Rows are points. To make a cloud, some directions were put in groups of two or more. Within a group, all points are equally far from the middle, so they leave a hole (a ring in 2 directions, a hollow ball in 3). The other directions are filled evenly. Then the cloud was stretched, turned, moved and blurred a little. How many holes are there, and how many directions does each take, smallest first?
In the rows, 128 means zero.

Cloud:
[[158 121]
 [ 80 149]
 [ 92  95]
 [ 94  95]
 [146 151]
 [105  85]
 [158 124]
 [119  82]
 [ 81 151]
 [128 165]
 [147 149]
 [ 77 132]
 [132  82]
 [145 151]]
Holes: 1 (2)

Cloud:
[[162 139]
 [125 172]
 [118  99]
 [ 73 163]
 [ 76 161]
 [160 121]
 [128 169]
 [113 116]
 [111  86]
 [126 164]
 [131 151]
 [160 120]
 [137  94]
 [ 83 168]]
Holes: 0

Cloud (19 x 3):
[[142  91  89]
 [132 167 179]
 [147 115 151]
 [181 144 109]
 [137 136 174]
 [ 80 125 129]
 [104 143 123]
 [138 141 133]
 [178 164 147]
 [ 97 128  78]
 [ 92 128  70]
 [137  83 121]
 [150 136 145]
 [144 124 144]
 [135 171 120]
 [ 91 128  89]
 [169 142 155]
 [170 106  68]
 [174 161 168]]
Holes: 0

Cloud, 19 rows:
[[145 107 170]
 [103  74 176]
 [144 128 102]
 [ 83 134 109]
 [107 131  78]
 [159 141 172]
 [116 126  80]
 [160 148 131]
 [ 91  89 124]
 [109 129  85]
 [169 131 174]
 [148 164 108]
 [111  93 140]
 [136 158  91]
 [122 128  58]
 [149 183 109]
 [127 173 120]
 [170 141 133]
 [129 172 130]]
Holes: 0

Cloud, 27 rows:
[[107 127  90  91]
 [167 168 180 166]
 [149 117 131 145]
 [149 141 100 118]
 [110 110 204 100]
 [147 125 124  99]
 [123 159 168  87]
 [166 147 141 162]
 [153 141 104 123]
 [103 162 164 101]
 [115 137 207 144]
 [108 140 182 159]
 [151 115 128 127]
 [130 103 125 142]
 [ 87 117 192 108]
 [171 159 140 162]
 [145 136 102 108]
 [161 167 114 153]
 [ 78  86 142  88]
 [137 171 102 155]
 [ 97 125  94 154]
 [113  91 169  90]
 [121 132  98  88]
 [116 135 210 139]
 [ 89  82 143  93]
 [ 99 133  95 156]
 [161 132 127 143]]
Holes: 2 (2, 2)

Cloud (26 x 4):
[[146  93 155  86]
 [177 117 162 131]
 [168 178 125 127]
 [175 146 112 155]
 [137 178 135 110]
 [173 127 113 155]
 [156  92 141  84]
 [185 135 138 112]
 [ 99 113 125 143]
 [137 136  64 106]
 [180 120 148 107]
 [110 144  80 133]
 [170 141 104  91]
 [118 157 148 162]
 [153  90  80 121]
 [141 130  60 116]
 [152  99 164  91]
 [150  81 116  86]
 [174 112 138  92]
 [160 156  97 160]
 [101 114 129  95]
 [174 168 123 141]
 [147 118 188 124]
 [159 102  88  89]
 [112 121 151 158]
 [175 123 117  89]]
Holes: 2 (2, 2)

Cloud (50 x 6):
[[141  94  92 118 169  89]
 [141 141 200 162 141 127]
 [107 153 140 133  75 135]
 [131 126 115 137 153  81]
 [108 150  79 138  91 175]
 [ 94  87 101 164 115 144]
 [ 91 135 137  99 126 176]
 [139 126 163  94 108 132]
 [145 105  59 108 165 159]
 [116 117  46 117 145 173]
 [107 122  56  97 124 174]
 [ 84 100 127 132 108 159]
 [130 167 153 159 113 108]
 [175 161 129  88 143 130]
 [121 140 185  94 119 136]
 [116 103  83 159 124  98]
 [129 140 187 100 135 103]
 [ 87 113  69 139 130 166]
 [141 140  78 164 141 122]
 [147 144 148 171 160 134]
 [158 179 119  99 142 140]
 [151 135  69 135 165 160]
 [107 151 105 141 152 177]
 [141  90  74 164 157 132]
 [124 178 187 107 123 153]
 [ 91 152 155 150 137 164]
 [111 104  72 171 135 171]
 [110 102 126 123 157 161]
 [105 183 169 132  99 153]
 [100 139 157 129 131 102]
 [ 97  95  99 131 116 103]
 [123 101 113  90 127 161]
 [149 172  93 123 139 169]
 [137 125 128 110  94 161]
 [ 91 148  96 102 110 185]
 [123 134 141 165 162 158]
 [106 149 128 167 146 164]
 [123 142  78 158 150 143]
 [106 132  81 165  96 183]
 [146  85  65  94 149  95]
 [164 119 154  90 135 126]
 [147 160 185 129 126  92]
 [130 146  78  74 149 115]
 [168 139 166 108 168 103]
 [136 107 144 162  94 153]
 [115 127 154 196 125 141]
 [143 116  47 135 116 157]
 [137 156 166 119 130 190]
 [133 108  91  98 177 114]
 [141 102  95  93 125  77]]
Holes: 1 (6)

Cloud (50 x 6):
[[113  68 114 111  77 103]
 [ 98 117  80 145 142 114]
 [146 134  99 118  84 120]
 [123  79 133  91 135 173]
 [105 116 102 196 108  92]
 [ 90 142 143 143  89 107]
 [ 86 108  76 161  87 139]
 [ 98  79 149 146 164 134]
 [ 97 104 141  82 140  98]
 [ 79 150 122 156 170 166]
 [111 117 152  76 107 101]
 [149 164 152 138 164 143]
 [167 166 143 139 118 131]
 [111 132 126 120 189 145]
 [111 117  98 161 178 156]
 [100  78 107 147  72 107]
 [143 118 168 105  89 107]
 [ 91 123  86 149  74 152]
 [ 67 141 112 153 123 120]
 [ 80  63 119 103 145 116]
 [125 128 104 178  69 130]
 [117 110 139 129  61 120]
 [ 70 102 152  93 147 134]
 [126 147 110  95 103 140]
 [148 170 127 138  98 113]
 [145 152 148 143 176 130]
 [ 96  92 125 101  68 133]
 [109 108  74 141 131 111]
 [ 76 114 100 140 103 193]
 [124  94 147  84 132 179]
 [ 92 163 112 134  92 149]
 [104 158 132 163 177 162]
 [116  97 123 117 189 136]
 [149 148 136 164 161 103]
 [ 71 125 130 111  92 172]
 [141  75 143 141 140  83]
 [111 119 175 148 139 118]
 [113 142 131 197 153 126]
 [121 128  93 174  69 127]
 [125 124  87 178 119  85]
 [137  66 138 133 139 131]
 [ 87 127 106 173 175 161]
 [106 140  88 126 101 170]
 [149 119  99 172 131  81]
 [120 120 130  66 119 154]
 [152  95 124 139 137  66]
 [152 146 133 160 152  89]
 [ 86  99 144  82 145 110]
 [100 126  80 137 112 178]
 [104 103 163 158 153 120]]
Holes: 3 (2, 2, 2)
